Each row is a point. Each copy is the shape, with its points in the same order, turned, moved and blurred by noise. Is it also mirrored, or only turned?

Shape (6 x 2)
array([[ 1.2,  3.2],
       [ 4.8, -2.8],
       [-6.2, -0.3],
       [ 0.6,  2.8],
       [ 4.8, -0.2],
       [-1.4,  0.9]])
Copy 1 (6 x 2)
array([[ 2.2,  2.2],
       [-4.9,  4.1],
       [ 0.8, -5.9],
       [ 1.9,  1.7],
       [-2.3,  4.7],
       [ 0.2, -0.9]])
Copy 1 is: mirrored
Copy 2 (6 x 2)
array([[ 0.4,  1.8],
       [ 4.2, -3.6],
       [-6.6, -2.5],
       [-0.2,  1.6],
       [ 4.2, -1.2],
       [-2.1, -0.8]])
Copy 2 is: only turned
Copy 3 (6 x 2)
array([[ 2.0,  3.3],
       [ 6.5, -2.2],
       [-4.5, -1.9],
       [ 1.2,  2.1],
       [ 5.6,  1.0],
       [-0.4,  0.9]])
Copy 3 is: only turned

Shape (6 x 3)
array([[ 8.1,  1.3, -2.5],
       [-4.0, -0.7, -3.8],
       [-0.9, -4.9,  3.6],
       [ 0.3, -0.7,  0.1],
       [-2.3, -3.1, -2.7],
       [ 1.0, -0.8,  2.0]])
Copy 1 (6 x 3)
array([[ 3.7,  0.2, -7.3],
       [ 0.9,  4.3,  4.2],
       [-2.5, -4.3,  3.1],
       [-0.4,  0.2, -0.9],
       [ 2.0,  0.8,  4.2],
       [-1.9, -1.4, -1.2]])
Copy 1 is: mirrored
Copy 2 (6 x 3)
array([[ 8.9,  3.4,  1.0],
       [-3.7,  2.3,  2.1],
       [ 0.7, -5.7,  2.7],
       [ 1.4, -0.5,  0.8],
       [-1.5,  0.2,  3.9],
       [ 2.1, -2.2,  0.1]])
Copy 2 is: mirrored
Copy 3 (6 x 3)
array([[ 7.3, -3.7, -0.9],
       [-1.8,  4.2, -4.3],
       [-5.2, -2.7,  0.5],
       [-0.5, -0.1, -0.5],
       [-2.5,  1.2, -4.1],
       [-0.8, -1.1,  1.3]])
Copy 3 is: only turned
Copy 4 (6 x 3)
array([[ 4.9, -5.0, -2.5],
       [-4.4,  2.7, -5.0],
       [ 0.0,  6.5,  0.7],
       [-0.5,  1.3, -1.0],
       [-2.2,  3.4, -4.3],
       [-0.2,  1.4,  1.0]])
Copy 4 is: mirrored
